Rows are points. Two turns around zero, p and q, are shown by what they do to some points. Where does a point land after both, in the order given? Backwards means that the second turn is done in reverse. Each puzzle has new turns, and all numbers are rounded.
In the rows, zero is written as 128.

Turn p:
[155 157 152] -> [132 169 149]
[159 125 123] -> [157 135 138]
[ 74 120 102] -> [98 96 87]
[124 110 135] -> [125 112 139]
Turn q:
[108 113 157] -> [115  92 124]
[137 161 121] -> [112 159 125]
[114 114  89] -> [165 135 106]
[108 104 142] -> [132  95 121]
[185 116 113] -> [152 153 177]
[116 160 145] -> [ 93 135 114]
Where do these land?
q, then p: [115  98 102] -> [169 129 137]
q, then p: [142 119 114] -> [136 144 141]
p, then q backwards: [123 107 155] -> [146 119 156]
p, then q: [131 188 141] -> [ 94 166  94]

Turn p:
[ 87 120 146 114] -> [129  82 137 132]
[158 144 169 132] -> [118 152 173 140]
[ 96 107 127 119] -> [142  92 121 124]
[158 142  94 121] -> [113 161 106 106]
[158 115 158 140] -> [148 152 162 134]
[112 140  75 142] -> [118 130  71 131]
Turn q:
[119 110 141 130] -> [113 135 111 123]
[ 89 115 138  86] -> [100 178 139 116]
[146 132 109 128] -> [148 116 137 119]
[111 166 177 142] -> [ 90 119 133 181]
[126 141  92 151] -> [170 128 124 141]
[178 104 111 131] -> [147  91 124  87]
Where do these land?
q, then p: [116 133 127 147] -> [131 143 113 138]
q, then p: [137 116 100 103] -> [109 132 155 105]
p, then q: [141 128  99 111] -> [138 147 156 121]
q, then p backwards: [107 120 118 115] -> [155 129 122 133]
p, then q backwards: [149 126 137 163] -> [ 95 148 111 130]
q, then p backwards: [137 109 198 172] -> [ 69 178  92 125]
q, then p: [108 164 116  86] -> [106 129 171 163]

Turn p:
[149 141 130 156 162 165] -> [158 132 113 163 157 101]
[120 139 135 111 134  73] -> [103 115 135  81 147 139]
[147 151 119 101 159 124] -> [155 105 107 103 144 121]
[112 141 145 103 132 123] -> [120  99 122 122 132 148]
[120 122 108 163  79 131] -> [125 177 156 142 109 147]
[ 86  64 121 120 124 165] -> [ 91 134  93 166  71 121]
[163 139 137 142 106 115] -> [145 134 170 119 136 119]
Turn q:
[103 107 135 118 134 161] -> [156 123 150 118 113 156]
[149 130 165 156 148 150] -> [113 147 127 167 108 160]
[117 125 108  81 119  70] -> [146 131 134 102 145  58]
[150 137 147 125 129 172] -> [146 138 107 150 124 166]
[120 133 122 133 156 137] -> [129 117 149 145 137 137]
[108 152 107 122 106  68] -> [103 136 131  94 161  78]
[153 108 155 170 121 142] -> [ 99 135 112 144  86 154]
[139 128  80 122 117  79] -> [112  98 113 112 144  73]
[113 132 133 124 121 173] -> [149 128 129 119 132 171]
Where do these land?
q, then p: [139 114  68 132 142 163] -> [110 142 118 143  86  76]
q, then p: [144 135 128 141 131 160] -> [141 147 116 154 118 122]
p, then q: [122 112  72  83 134  98] -> [178 115  98  93 160 105]
p, then q: [ 93 144 151 149 148 112] -> [130 110 175 139 135 148]
p, then q: [139 138 107 128 123 111] -> [148 138 117 139 143 122]
q, then p: [116 152 134 120 104 157] -> [164 115 101 135 126 124]
p, then q: [143 116 174 171 103  96] -> [115 187 175 136 118 135]
q, then p: [138 158 146 129 136 141] -> [145 140 114 146 153 128]
p, then q: [119  82 173  98 132 113] -> [130 133 160  74  93 114]

Turn p:
[133 104 132 105  95 164 114 108] -> [133 140 136  92 144 155 160 104]
[157 128 141 119 144  87  85 147] -> [125 108 129  84 118  99  94 156]
[128 146 120 144 147 170 154 170] -> [177 137  91 163 128 135 119 121]
[115 140 145 150 128 120 119 115] -> [101 122 112 132 110 128 131 129]
[156 144 104 163 148  84 104 114] -> [119  90 150 129  80  94 107 130]
[111 121 134  88  72 162 152 173] -> [163 182 124 120 157 180 146 155]
[114 132 131  80  99  87 115 125] -> [ 98 145 164 102 144 148 108 160]
[140 118 144 148 136 108 157  98] -> [108  96 134 149 134 110 156 136]
[144 138 126 125 151 149 120  94] -> [124  96 126 125 134 132 124  90]
[ 82 109 101 158 160 146 159 136] -> [132 164 116 184 130  97 134  99]
Turn q:
[110 102 126 119 129  93 123 116] -> [130 116 129 138 119 165 100 128]
[126 176 130 139 122 147 140 123] -> [136 166 132 124 124 103 150 147]
[201 107 109  99 144 122 106 126] -> [166  84 123 141 141 131 158  72]
[105 153 155 113 145 146 149 154] -> [ 90 165 144 141 149 119 138 132]
[104 102 118 140 111 149 104 151] -> [ 93 108  95 108 120 123 119 133]
[ 94 132 100 138 140  78 147 103] -> [155 145 121 161 114 151  83 155]
[169 147 150 147  63 133 104  92] -> [169 123 142  58 102 134 165 137]
[194 108 143 156 118 143 156 140] -> [156  98 154  93 169  89 131 111]
[110 115 153 138 149 147  77 141] -> [ 82  92 124 135 120 135 156 149]
[101 133 104 108 140 110 149 151] -> [119 156 106 156 144 138 102 121]
[ 94 132 120 111 147 140 153 111] -> [111 155 139 156 107 118 106 123]
Where do these land?
q, then p backwards: [156 111 125 112 122 178 164 146] -> [121  85 113 123 171 133 101 101]
p, then q: [122 116 131  95 106 135 148 154] -> [122 137 134 149 155 104 159 125]
p, then q: [120 153 117  97 170 128 108  92] -> [108  95 137 145  77 150 134 141]
q, then p: [ 98 117  83 144  97 105 101 135] -> [170 160 161 110 106 137 114 103]
q, then p: [124 125 174 137 150 134 119  92] -> [120 142  91 121 143 133 160 162]
q, then p: [117 121 137 149 173 110  88 113] -> [155 159 103 135 116 102 168 140]
p, then q: [145 125 134 117 153 108 122  83] -> [104 106 149 141 113 156  99 129]
q, then p: [146 140 141 125  95 167 156 144] -> [ 96 110 149 135 158 141  94 143]
p, then q backwards: [122 126 136 147 118 141 177 147] -> [133 166 112 130 159 108 109 132]
p, then q: [130 146 101 156  98  73  98 174] -> [118 147  95  66 159 164 159 130]

Turn p:
[120 114 135 157 119  99 146 106 140] -> [125 119 145 156 115 111 113 162 133]
[108 106 141 144 113 205 123 162 142] -> [151 157 153 111 187 173 105 126 106]
[140 125 141 104 153 155 144 110 103] -> [131 132 155 118 126 138 175 111 128]
[130 115  93 145 127  95 146 113 107] -> [113 129 113 170 116 101 144 144 113]
[108 142 128 134 119 184 118 116 142] -> [109 155 159 102 148 148 109 117 112]
[148 151 129 144 142 121 143 133 140] -> [114 118 126 122 146 108 134 136 153]
[123 109 127 154 121 129  58 130 129] -> [158 127 119 102 124 105  89 128  80]
[112 219 132 129 125  99 119 171 151] -> [ 76 102  73  79 134 139  99 142 170]
[153 110 141  81 108 100 151 123  68] -> [158 148 104 148  79 141 187 131 143]
[111 113 122 125 173 110 148 110 136] -> [113  84 151 154 124 124 143 121 122]
[155 106 119  91 110 110 113 134 148] -> [158 135 110 145 109 120 113  91 147]
Turn q:
[ 99 112 144 135 125 107 110 138 132] -> [145 124 113 152 127 106 122 123 103]
[165  98 139 140 145 136  61 149 129] -> [155 126  95 158 101 162 150 179 116]
[ 99 111 125 137 105 137 161 152 128] -> [112  93 134 113 137 109 131 107  99]
[114  92 153 140 180 149 136 124 117] -> [157 122 145 147 177 148 153 135 105]
[201 125  93 151 147 111 135  57 133] -> [154 115 136 130 129 165 124 138 230]
[107 183 141 146 125 112 159 138 130] -> [ 97 153 120 129 136 119 129  69 129]
[130 128 145 114 102 113 159 132 119] -> [116 119 160 130 109 117 119 104 122]
[124 131  81  91 140 141 139 125 104] -> [113 138 151  93 142 101 144 161 146]
[107 166 150 129 101 148  73 135 131] -> [139 171  86 109  98 134 112 124  92]
[135 135 109  97 109 125 148 130 158] -> [ 91 120 140 118 124 120  95 139 139]
Where do these land?
q, then p: [113  88 111 135 126 148 154 115 125] -> [168 103 140 143 125 130 150 110 128]
q, then p: [140 142 114 134 103 108  90 193 159] -> [ 99 156  86 166 132 145 100 150  85]
p, then q: [157 103 130 126 119 142 126 102 120] -> [123 142 139 142 107 142 124  97 147]
q, then p: [137 140 103 117 112 107  84 181 111] -> [102 149  77 166 126 149 112 157 136]
q, then p backwards: [130 126 161 137 137 116 156 133 119] -> [123 103 113 108 146 145 141 114 137]
q, then p: [141 142 143  90 114 105 160 115 135] -> [138 118 144  94 103 135  94 150 129]
q, then p: [ 97 146 126 137 200 108  71 106 140] -> [ 77 103  94 111 180  73 141 121 140]
q, then p: [ 86 100 140 136 117 214 141 118 123] -> [161 127 129 115 112 148 206  81 112]
p, then q: [137 149 137 131  98 100 155  98 120] -> [ 94 118 100 130 113 114 105 102 110]
q, then p backwards: [142 146 115 136 154 132 142 119 126] -> [139 145 131 119 127 146 156 140 132]
